Each row is a point. Any point is a mix of the corners, with weights that add up to 1. It lies inside the corners' shape when no weight is negative. Say inside or outside, and name the corners with a negative weight.
In the rows, 128 means zero.

Corners:
(1): [143  85]
(2): [68 88]
(3): [160 186]
Points:
[135 182] -> outside (1)
[117 182] -> outside (1)
[160 125] -> outside (2)
[142  95] -> inside
[140  95] -> inside
[66 66] -> outside (3)

Corners:
(1): [156 172  75 159  44 179 130 169]
(2): [153  60  96 108 114 126 181 179]
(3): [ 87 143  42 107 143  68 132  79]
(4): [ 50 140 135 168  91 119 165 179]
(5): [183 169 124 114 155  43 213 168]
(6): [116  82 106 195  97 163 128  85]
(7): [105  23 173 120  91  90  98 206]
(8): [203 108  75  90 200  85 110 195]
(9): [ 87 180 159  76 161 108 218 107]
Points:
[190  80  84 132 128 125 154 199] -> outside (3, 7, 9)
[174 122  81  79 148  81 165 162] -> outside (4, 6)
[ 54 124 162 141 112  94 179 122] -> outside (1, 2, 8)
[116 136  97 120 136  90 158 141] -> inside
[113 110 137 132  99 144 151 163] -> outside (3, 5)
[127 155 103 107 123 101 163 165] -> outside (6)
[136 106  75 122 124  86 133 169] -> outside (6, 9)
[125  90 122 114 134  96 162 163] -> outside (1)

Corners:
(1): [162 157  89 106 138 141 186 187 129  81  71 107]
(2): [149 160 112  82 134 213 132 144 163 150 105 113]
(3): [ 51 138 153 216  97  38  70  71  71 129 116 121]
(4): [122 132 211 114 129 182 152 149 145 142  85  86]
(5): [ 94  87 184 123 119  97  70  92  32 147  75 116]
(6): [144 119 126 134 152  77 158 132 102 110 196 134]
(7): [159 156 170 129 151 169 195 113 138 112  91 127]
(8): [150  85  94 133 102 142 159 128 170 121 189 143]
(9): [129 111 103 152 159 127 188 144 169 135 156 166]
(10): [132 140 169 179  92   7  16  71  42 180 111 170]
(11): [106 122 134 174  91 126  66 132  46 159 130 127]
(12): [146 143 125 150 157 148 142 131 132 155  31  63]
(13): [133 105  59 124 106 128 215 147 142 155 189 134]
Points:
[137 127 134 137 138 107 151 125 110 123 149 129] -> inside
[123 118 140 144 133 119 148 128 110 126 110 113] -> outside (2, 10)
[125 132 145 149 133 105 130 113 103 142 123 128] -> outside (1, 8)
[107  81 132 145 129 107 136 105  87 135 141 127] -> outside (1, 2, 4, 10)

Corners:
(1): [126  94 111 131 136 112 153 164 143 144 100 105 116 145 116  73 126 101
 105 127]
(2): [124 149 155  44 130 180 158 149 142 165 149 168 141 122 107 205 138 102
 108 148]
(3): [ 84 146 147 147 138 150 145  73 114 151 118 181  94 106 114 175 141 147
 147 186]
(4): [ 84 189 151 111 157 133 115  60  81  89  96 120 167 145  87 171  72  64
 127 219]
(5): [127 104 102 108 124  97 114  88 132 120 153 136  89  83 130  76 143 117
  96  97]
(6): [115 140 151 147  91 120 121 164 121 151 162 119 136 136 121 169 111 138
 168 124]
(7): [116 163 152 105 114 127 149 128 117 126 137 100 138  65  70 142 133 179
 142 138]
(8): [127 104 114 118 142 136 137 146 157 102 139 122 120 154 101 142 122 142
  99 155]
(9): [124  96 129 102 191 133  72 136 167 142 138  93 153 141 101 104  95 128
 134  98]
(10): [118  94 144 141 104 160 140 139 142  77 104 156  81  95 136 138 123 122
 161 150]
(11): [150 144 113 129 109 167 142 110 159 140 113 107  93  84 117 113  81 147
 142 143]
(12): [121 146 153 132 144 157 151 116 115 112 142 128 129  87 148 134 155 110
 111 152]
(13): [128  71 124  85 157 136 109 130  81  95 107 131  97 122 112 105 128 121
 117 169]
(14): [136 198  54 152 135 120 191 102 106 176 100 142  89  77 157 125 101 224
 130  95]
(15): [123 114 142 166 102 160 136 104 113 146 161 158 162 103  99 156  97  76
 105  93]
(16): [115  71 132 110 183 145 130 107 131 134  93  81  42  89 118 121 108 116
  96 126]
(17): [169 139 130 132 143 111 133  85 108 155  81 153 108 103 128 159 128 169
 115 112]
(18): [ 99 104 121 106 124 145  87 153 135 174 107 119 136  94 123 125 161 116
 105 118]
(19): [166 134  92 165 130 162 116 128 136 141 127  92  85 154 119  68 152 175
 153   7]
(20): [ 66 182 187  75 148 114 163 145 100 112 137 151 148 153 129 141 132 149
  92 151]
(21): [129 168 116 170 132 121  81 162 132 154 129 153  77  83  80 151 108 148
 154 147]
Points:
[126 115 124 130 150 147 130 118 127 131 107 129 105 108 111 138 123 124
 121 137] -> outside (5, 6, 11, 20)
[111 141 122 113 134 126 126 141 128 129 137 133 124 126 117 125 140 146
 126 127] -> outside (11, 15, 16, 17)
[127 124 117 129 139 132 134 123 124 137 120 128 108 111 119 129 124 136
 121 122] -> outside (11, 20)
[136 122 118 120 143 151 144  97 114 126  81 124  96 119 134 141 121 129
 129 162] -> outside (5, 7, 9, 15, 20, 21)
[118 138 132 122 119 136 137 131 116 120 121 151 127 107 127 147 117 110
 120 164] -> outside (3, 7, 9, 16, 19)
[125 135 126 125 132 142 132 115 126 129 123 127 114 110 115 130 114 129
 125 137] -> inside
[111 136 142 110 142 139 137 127 123 133 127 131 117 121 117 135 124 134
 116 128] -> inside
[116 132 131 123 131 135 137 124 124 124 120 132 112 113 120 131 118 129
 127 137] -> inside
[126 129 123 125 130 136 134 133 128 141 123 130 104 114 120 126 126 153
 129 112] -> outside (4, 12)

Corners:
(1): [129 102 136  98 160 137 114 150 122 144 144 131 140 195 112 148  92 147
 106 137]
(2): [123 146 112 127 103  94 130 132 136 158 141 139 170 123 123 135 170  79
 163 102]
(3): [141 146 130 101 114 146 141 147 134 138 120 109 120 112 129 130 147 120
 123 142]
(4): [ 93 142 137 110 113  96 128 118 118 140 149 110 132 132 136 142  99 134
 128 105]
(5): [138 116 133  97 143  75  78 122 104  93 139 114 146 157 155 142 107 121
 134 126]
(6): [ 96 151 113 115 128 112 139 136 192 107 125 124 127 118 105  84 104 129
 106 137]
(7): [126 123 149 121 163 140  75 136 108  95 125 108 128 112 128 140 115  56
 117 117]
(8): [130 147 124  85 109 146 125 119 121 135 109 137 121 108 111 134 128 145
 114 120]
(9): [ 91 142 136  84 147 140 120 109 104 153 143 111 154 163 127 116  96 110
 157 113]
(10): [114 105 127 123 168  96 113 105 103 139 153 112 115 121 152 160 100 106
 104  83]
(11): [153 123 144 108 100 121 122 140 117 135 150 151 142  89 134 128 249 133
 147 121]
(12): [138 108 138 113 132 118 126 134 111 138 131 164 125 120 125 109 121 141
 148 134]
(13): [137 147 135 128 130 140 127 144 128 115 127  95 125 125 140 154  99 127
 143  90]
(14): [128 148 157 124 117 128 115 136 136 130 107 110 132 104 111 120 162 140
 157 112]
(15): [112 157 148 126 116 135 134  97 129 115 103 142 138 116 156 125 107 140
 130 114]
(16): [ 82 129 126 115 185  69 113 126 102 142 149 146 124 134 148 162 105 124
 115 107]
(17): [154 155 135 125 101 140 142 158 159 122 140 104 180 117 126 123 108 153
 103 131]
(18): [124 100 148 105 150 136 115 123 130 120 129 125 114 104  99 152 146 133
 132 131]
(19): [120 140 145 105 109 152 137 158 118 127  62 150 131 124 154 137 131 150
 124 118]
(20): [107  90 111 110 151 137  86 148 166 147 134 147 118 142 125 158  99 143
 126 123]
(21): [150 115  79 116 136 111 112 133 123 103 145 111 116 149 143 145 136 127
 107 136]
Points:
[118 127 129 106 134 118 122 126 124 134 131 130 128 133 130 136 125 132
 132 117] -> outside (7, 17)
[120 138 132 113 128 127 121 133 135 124 125 122 137 130 128 130 108 130
 127 123] -> outside (10, 11)
[129 136 128 102 127 118 119 128 105 133 138 125 147 138 144 142 132 117
 115 119] -> outside (6, 12, 13, 14, 18, 20)
[121 128 132 114 138 121 117 133 129 125 133 123 134 131 130 133 119 120
 125 121] -> outside (8)
[123 139 131 107 124 124 121 134 126 132 128 126 142 135 131 127 125 126
 136 122] -> outside (10, 18)
[119 128 131 114 134 118 116 131 128 128 133 128 135 128 130 135 123 126
 129 116] -> outside (3)
[129 144 139 105 119 117 130 127 122 125 123 131 144 112 141 124 143 128
 137 118] -> outside (1, 4, 7, 14, 20, 21)
